Every row gives one point. The last column is the point's height on a tilted bowl or saddle (a function of degree 2), plus a little noise. Along how many of its main directions does it bend up, bend down or stay straight?
(in the rows, 128 means zero)

Points (17 x 4):
[[102 134 151 147]
 [103  59 169 161]
 [159 202 129 147]
 [123  68 112  89]
 [129 144 176 163]
 [104 124 108 151]
 [115 123  93 154]
 [196 103 152 157]
 [162 136 172 183]
 [ 81 152 170 147]
 [156 134 164 168]
 [101 134  75 187]
 [157 101 184 176]
 [107 105 121 142]
 [122 102 159 148]
 [188  94 162 145]
 [148 135  87 163]]
Directions: 2 up, 1 down, 0 straight

Points (21 x 5):
[[ 73 127 109 133  65]
 [132 124 104  98 115]
 [203 125 166 150  33]
 [ 86 103 100 124  88]
 [158 143  89 113 136]
 [132  92 149  64 139]
 [177 105 138 157  92]
 [169 193 119 118 165]
 [183 137  82  94 143]
 [129 145  71  89 140]
 [172  71 107 183 158]
 [ 67 143 175 124 152]
 [177 105 134 160  94]
 [135 111 129 118 116]
 [ 98 118  81  94  95]
 [172 146 159  84  93]
 [156 114 159  76 110]
 [131  92 111 123 132]
 [133  86 122 135 138]
 [174 130 203  82 108]
 [142 104  95  90 132]]
Directions: 2 up, 1 down, 1 straight

Points (49 x 7):
[[113 110 131 157 125 136 132]
 [128  66 118  61 122 164 172]
 [103 120 194  89 157 191 179]
 [171 148 141  56  76 136 180]
 [179 178 106  55 157 104 197]
 [ 94  58 110  99  96 155 162]
 [153 128  84 137  69  78 191]
 [173 112 149 182  67 131 156]
 [161 157 164 199 122 166 144]
 [145 156 125 113 123 106 141]
 [154 140  86 183 131 153 137]
 [133 122 139 155 146 155 133]
 [169  86 207 118 125 143 191]
 [194 102 108 136 196 100 165]
 [102 136 160 161  94 149 154]
 [110 124 130 118  55 133 164]
 [148 181 176 123 132  72 193]
 [210 126 156 108 146 116 134]
 [177 140 119  94 101 153 133]
 [ 79  73 113 171 111 124 149]
 [145 101 162  93 139 163 151]
 [146 162 135  94 185 156 161]
 [207 122 143 131 189 119 139]
 [113 140 162 173 113 163 158]
 [157 146  46 158 130 126 174]
 [111 136 196 133  93 140 171]
 [150  89 162 147 196 159 174]
 [178 184 133 155 136  90 159]
 [150 160 157 108  60 149 178]
 [ 91  90  87 116 163 159 150]
 [120 138 125 135  87 211 181]
 [ 94  81 112 113 111 145 135]
 [ 83  52 152  93 160 152 143]
 [147 118  90 153 109 138 139]
 [124 111 164 144 112 145 143]
 [177 151 142 162 167 136 126]
 [171 132 101 158 145 130 123]
 [142 114  93 112  97 153 146]
 [118 158 163 121  91 149 156]
 [152 110 111 117 113 138 133]
 [141 117 161  99  50 155 188]
 [103 101 101 129 148 147 134]
 [168 160  63 115 117 192 163]
 [184 148 114 146 102 171 107]
 [173 135 155  96  85 101 169]
 [158 127 112 120 137  95 142]
 [ 77 206 128  65 108  98 154]
 [124 124 123  59 147 127 136]
 [129 132 100 127  84 147 149]]
Directions: 5 up, 1 down, 0 straight

Points (68 x 9):
[[149 105 152 120 161 133  73 165  94]
 [195 137 116 114  53 134 130 126  77]
 [147 143 139 113  96  86 138  96 109]
 [ 92 154 121 171 173 110 119 114 117]
 [134 100 134  87 106  83 140 125 118]
 [ 96  84 135 110 144 114 160 201  87]
 [ 56 123 164 135 154  93 152 136  94]
 [115 176 112 135 112 158  88  79 100]
 [ 94 145 121 110 118 179 137 103 104]
 [143 170 145 175  78 114 105 149  97]
 [111 171 185 173 109  70  87  68  77]
 [138 133 133 121 135 173  79 114  99]
 [205 127 102 201 140  84 173  88 109]
 [121  61 154  74 135 125 113 164 103]
 [153 102 207 138 153 127 127 152  98]
 [127 110  69 180 137 194 160 176  80]
 [ 98 150 137  63 163 104 143 130 118]
 [100 135  91 140 140 183 117 110 106]
 [147 168 178  86 162 104 100 134 101]
 [ 67 158 137 169 145 106  65 192  94]
 [116 112 108 169 122 133  98 105 119]
 [190 187 194  95  99  95 150 149  88]
 [143 125 107 147 170 147 199  96  98]
 [ 96 126 101 117 127  79 161  86 101]
 [140  95  87 139  84 151  98 154  83]
 [157  82 147 130 156  85 164 148 106]
 [130  88  75 174 135 155 104 157  97]
 [ 89 105   8 101  78 139 148 186  50]
 [122  72 209 134  99 131 105 159  75]
 [164 143 146  75 160 181 160  72  87]
 [184 145 172 103 148  91 118 107 112]
 [137 138  88 144 120 144  75 116 103]
 [129  98 115  55 140 171  99 182  97]
 [114 140 118 114 134  86 109 131 116]
 [ 91  70 159  81 142 156 104  77  81]
 [140  93 164 100  99 112 141 151 111]
 [120 147  89 135 191 160  86  87  86]
 [147 129 141 129 135 132 209  70  93]
 [131  90 151 112 105 116  92  78  98]
 [147  93 149 181 113 133 131 130 118]
 [103 174 157 119 145  64 168 164  90]
 [126 172 170 118 178 137 141  90  90]
 [122 188 123 100 180 154 115  77  81]
 [142 133 125  99 106 104 158 175 113]
 [175 128 188 121 158  93  47 163  70]
 [176 187  74 110 136 167  60 146  62]
 [100  78 151 164 136 104 106 118 105]
 [137  89  99  95 132 140 128  93 107]
 [146 146 124 144 227 126 126 115  84]
 [161  94 168 133  92 180 141 130  89]
 [ 62 220 146 115 126 120 180 160  86]
 [176  98 115 150 172 140 157  89 115]
 [151 153 205 136 124 111 120 186  85]
 [102 116 141  85 123 125 102 153 118]
 [ 97 123 136 148 117 149 167 128 111]
 [160 129 175 138 100  85 113  90 100]
 [178 107 150 104 149  57 160  89 108]
 [107 125 143  81 144 134 156 194 106]
 [147  82 112 151 153 180  93 133  95]
 [112 158 178 227 139 143  95  48 128]
 [129 156  87  98 145  91 142 160 111]
 [105  85  94  95 148 188  95 159  77]
 [149 106  94 111 141 136 103  72 101]
 [146  91 102 115  64 136 104 122  83]
 [155 111  70 132 119 165 153 100  94]
 [159 170 138 144 130 146 119  94 110]
 [138 135 163  95 194 121 139 133 100]
 [ 87 136 142  91 128  92 128 132 120]]
Directions: 1 up, 6 down, 1 straight
